Each row of a before or after table is a point. One or more steps were done to the points. Then noise was added and the rows were shuffled. The steps act on how far a point lies along the listed directions, d1 being the first. What was done? A step turns or swaps two directions, mirrors them in a line or flattens them onto one, adds a multiple of one to another, or multiplies one. Angles are multiples of 10 degrees, from the lower direction toward the higher: turns from -170 to 170, lines from 10 to 170 but not 90. Use the fewest steps. Two steps may share a direction if one is a turn and the other turns, adds or multiplies; they go together, in the order done. Otherwise the lowest direction goes first.

Directions:
(1): [-33 -46 -34]
(2): [  7 -41  51]
(3): [-57  22  25]
Before, 8 rows:
[[  5  -7  -3]
 [-11  -9  -9]
 [ 40  17  -4]
 [-10 -27  16]
 [-11  -5 -22]
 [-17 -48  10]
 [ 47  14 -38]
 [  1  -6  18]]
After:
[[  3 -39  36]
 [ 25 -47  68]
 [-54  84 -55]
 [-45  20 -17]
 [ 42 -49  96]
 [ 15  13  -1]
 [ 11  38 -26]
 [ -1   2  10]]
Steps: turn d1 and d3 by -160 degrees; multiply d2 by 3

Directions:
(1): [-48 -38  20 -41]
(2): [-37  51  40  15]
(3): [ 40 -20  62   1]
(4): [ 24  36  -2 -62]
Before:
[[-79   4  31 -48]
 [ 56  -7 -20 -11]
 [ 13  16 -21   3]
 [-67 -11  15   6]
 [-19 -73  20  58]
 [ 19 -80  29  24]
 [-51  -4 -10 -27]
 [-53  15  19  -4]
 [-79  15 -14 -46]
 [ 73   5  11 -39]
 [ 79 -32  32  26]
 [-18   4  12  21]]
After (12 x 4):
[[-38   6  37 -31]
 [-33  35  35 -37]
 [  4 -35 -30  73]
 [ 28 -17  -2   2]
 [-11  21  52  -7]
 [-15  14  90 -14]
 [ 32 -11 -26  41]
 [-18   1  -3 -29]
 [-12  61 -60  14]
 [  0  -1 -87  35]
 [-16  72 -48 -41]
 [-61  21  77  -8]]
Steps: swap d1 and d2; turn d3 and d4 by -150 degrees

Directions:
(1): [ 64  52 -21  33  16  -7]
(2): [ 28 -63 -54  11  -7 -29]
(3): [  9 -36  22  53  25  57]
(4): [-14  -6  44  47   5 -65]
(5): [-10  13 -10  36 -82  15]
(6): [ 59 -21  53 -32 -31   0]
Before, 14 rows:
[[ 50  34   6   4  10 -37]
 [-49  40  51 -12 -15 -79]
 [ 45  17   6  25  21  18]
 [  2  -6  13  21  35  10]
 [-47  72  30 -52   6   4]
 [-23  -9  32 -10 -20 -50]
 [-70  20 -50  65 -59  38]
 [ -5 -13  26 -17 -15  25]
 [-18   8  48 -15 -11 -89]
 [-21  46  22 -49 -48 -29]
 [ 21   5  30  37   6  10]
 [-35  32  -7 -29 -15  -7]
 [ -6  16  35  23   2  14]
 [-20  12   8 -32 -30 -35]]
After (14 x 6):
[[  7 -25 -16 -30 -38 -27]
 [-21 -35 -12   8   0  31]
 [-32   0  41   3  14  25]
 [ -3   9 -36 -13 -17 -29]
 [-27 -12 -90 -53 -17  -8]
 [-26 -11 -38 -20 -43 -53]
 [ -5  13 -64  -6  -1  -6]
 [-35  26 -90 -42   6 -15]
 [-23 -56 -21 -63 -27 -52]
 [-58  32   9 -26  14   1]
 [ 51 -40  12  35 -96  80]
 [ -2 -13   5 -10  30  27]
 [-31 -17   4  14  10  42]
 [ -1 -21  -7  28   4 -15]]
Steps: turn d1 and d2 by -120 degrees; add 0.5 times d5 to d3; turn d4 and d6 by -140 degrees
